Rows are points. Before rounding, the points of a table are all equally far from one centre. They may lie mostly on one side of it. Where is the centre, to within rounding?

Points (7 x 2):
[[-41 -18]
 [-47  -7]
 [ 12  14]
 [-45 -12]
 [  4 -19]
 [-40 -18]
 [-32 -25]]
Centre: [-18   4]

Points:
[[-46  20  40  13  -3  15]
 [-66  12   8 -12  12  25]
 [-44  -3  31 -15  36   5]
 [ -7   1  -6  12  18   8]
 [-31  56  25 -31  28   6]
 [-50  45  21  -9  24  20]
 [-34  -8  -1 -28  32 -20]
 [-13 -24  19 -41   8  12]
 [-31  21  17 -26  49   3]
 [-64  12  14  -1  13  19]]
Centre: [-25  18  14 -21   0   2]

Points, 17 rows:
[[-31 -29  10 -21  25  -7 -20  25  40  22 -15  -5]
 [-17  12  56 -33  -2  -3  -4 -21  15 -16  -8  10]
 [-34 -33 -36 -21 -31  30 -55   8 -15 -11 -28 -14]
 [-15  18 -40 -62 -20   9 -54 -31  37   3   1  29]
 [-33 -18 -29 -25  41 -19 -20 -16  18  16 -30  -1]
 [-31 -14   4 -39 -10  43 -28  19  11  45   2  38]
 [ -6   2  30 -39 -16  17 -54 -21  27 -13  -5  51]
 [  1 -19  19   0 -18  24 -30  43  28  15   6 -11]
 [-59  14 -44 -37 -19  29 -33  -3   2  23  35  38]
 [ -7   4  -7 -53  14  -9  -7 -34  22  23 -32  24]
 [-26  23   7   4  12 -16 -44  11  48 -27  16 -20]
 [  3  16  19 -29 -46   8 -45  -5  59  12  -3   4]
 [-50  26  17 -15  -9  27 -34  26  46  16 -20   2]
 [  4  21  32 -38 -23 -11 -58   7  40  -6   6  15]
 [-36 -19  17   9 -48  32 -18 -23   1  -7  33 -39]
 [-45   2  43  -4 -25   9  -2  -2  22   2 -21 -30]
 [ -7 -49   7 -35 -21  -2 -39 -16  39  31   7  31]]
Centre: [-25   1  -6 -17 -10   9 -32 -15   6   5   8   0]

Points, 31 rows:
[[ -4   6 -21  45  55  23 -11  12  29   2  17 -13 -12 -38  -1  32 -33  13
   15  46 -40 -26  14  12]
 [ 24  -7  19  49  44  36 -22  12  28   4  15  -6 -42 -55  -5  24 -20  -1
   13  53 -26 -13  38   6]
 [ 18  -1  -7  12  33  -4 -13  23   8   0  46 -14 -40 -59   0  12  15 -31
   -7  41   7 -11  11  33]
 [-10 -25 -17  30  24  24 -38  22  -4 -19  39  -6 -15 -44 -25  23  -9 -36
   26  31 -14  -3  35   9]
 [ 29  12  18  45  58  35 -11   1   6  27  40   0 -14 -32   5  13   1 -10
   47  38 -11   8  30   8]
 [  9 -15  13  59  37  40 -10  21  21   8  26 -38 -24 -56 -20  16  -8 -12
   15  46   1 -10  25  23]
 [ 16  -9  -3  55  33  35  18  27  24  -8  34   3 -26 -30  -7  10 -15 -39
    8  41 -12 -13   8  21]
 [ -7  -6  -9  57   9  41   7  38   7  17  27  -3 -28 -20  -7   0 -22 -26
   29  26  12   4  28  14]
 [-27  19  11  28  26  14  30  25   2   1  54 -38 -27 -38  11  36 -24 -35
   22  42 -27 -18  29  24]
 [ 26   6  14  43  20  24  10  17  17 -13  11  -5 -58 -27  -6  41 -22 -42
   47  35 -22  22  24   0]
 [-12  -2  14  53   2  18  18  16  17  19  23   6 -50 -44  -6  12   2 -21
   -5  26   0  -5  35  42]
 [ 31 -13 -15  41  35  49   4  14 -17 -18  49  -7 -18 -43  -5  31 -12 -21
   30  31  -7   0   8  35]
 [ 11 -12  -8  79  26  31  20   9  -8 -18  35 -22 -17 -33  -7  -2  -1  -5
   36  36  10   6  25  25]
 [ 35  28 -17  42  37  42  -4  14  33  -1  27  -7 -29 -69 -27  20  -2 -15
   22  10   7 -33  15 -11]
 [ 13  16  11  17  58  17   7  32  33  25  14 -22 -44 -31  -3   6   6 -11
   35  31 -27 -24  24  32]
 [ 21 -29   2  24  40  17  -5  13 -16   3  55   2 -11 -63 -21  26 -10  -6
   32  44   0  -7  45  25]
 [ -9  18 -15  16  -5  40 -11  20   7   1  37  21 -49 -47   9   5  19   0
    7  32 -32   4   7  23]
 [ 29  -7 -16  44  20  43   1  16   1 -15  34   3 -49 -62  22  10 -19  -3
    2  47   2   3  26  17]
 [ 19  -9  -3  50  37  27  -4  29 -29  -3  36   7 -22 -39  20  24  -2 -20
   54  32  -4 -10  41  37]
 [ 33 -17 -14  40  41  18   7  -2  27 -14  21 -24 -41 -57  -5  12 -22 -29
   28  18 -28 -17  24  23]
 [ 15  13 -14  61  64  37   1  29  13 -29  24 -37 -21 -35   0  24 -14   9
    9  32   2  -1  11  32]
 [-15  -8  -8  51   9  27  19  16   6   0  30 -13 -67 -31   4  14 -10  -5
   35  24   7 -11  54  13]
 [ 10   9  -4  38  42  35  11  15  -9  15  46 -11 -48 -40 -27  35  -3 -38
   43  41 -20 -10  22  -2]
 [ 25  13 -17  49   8  21 -22  31  -9   9  16  -1   7 -36   8  22 -15  15
   74  31  -7   7   2  19]
 [-14  10 -19  77  20  18 -23  16  -7 -23  29   2 -10 -69 -16  30 -18  -5
   26  17  -8  11  27  45]
 [ -3  12 -14  35  17  40 -29  12  25 -31  15 -15  -9 -55 -26  19   4 -27
   36  55   8  -1  18  29]
 [ -4  14   1  40  37  39 -18  18  15   5  27 -11 -30 -68  -8  11 -25 -18
   28  44 -50  23  39 -15]
 [ 36  -4 -10  53  23  16  12 -15   0   4  35  -1 -21 -25 -10  49 -22  11
   26  -5   9  -7  51  22]
 [  8  12 -23  51  18  25 -10  27  38   5  32 -18   6 -29 -25  -4 -18 -12
   34  40  -6 -16  18  26]
 [ 12  11  -3  53  18  31 -16   5   3  11  35 -15 -32 -50   6  15  19 -33
   25  40   0  18  54  33]
 [ 10  18 -19  67  23  50 -13  17  18   6  28 -18 -47 -41 -15  27  -4 -19
   31  21 -21 -20  20  24]]
Centre: [  7  25   8  24  18   7   6  18  -6 -12  12  -9 -15 -45  -8  21  -6   2
  20  20 -11  -3  25   6]
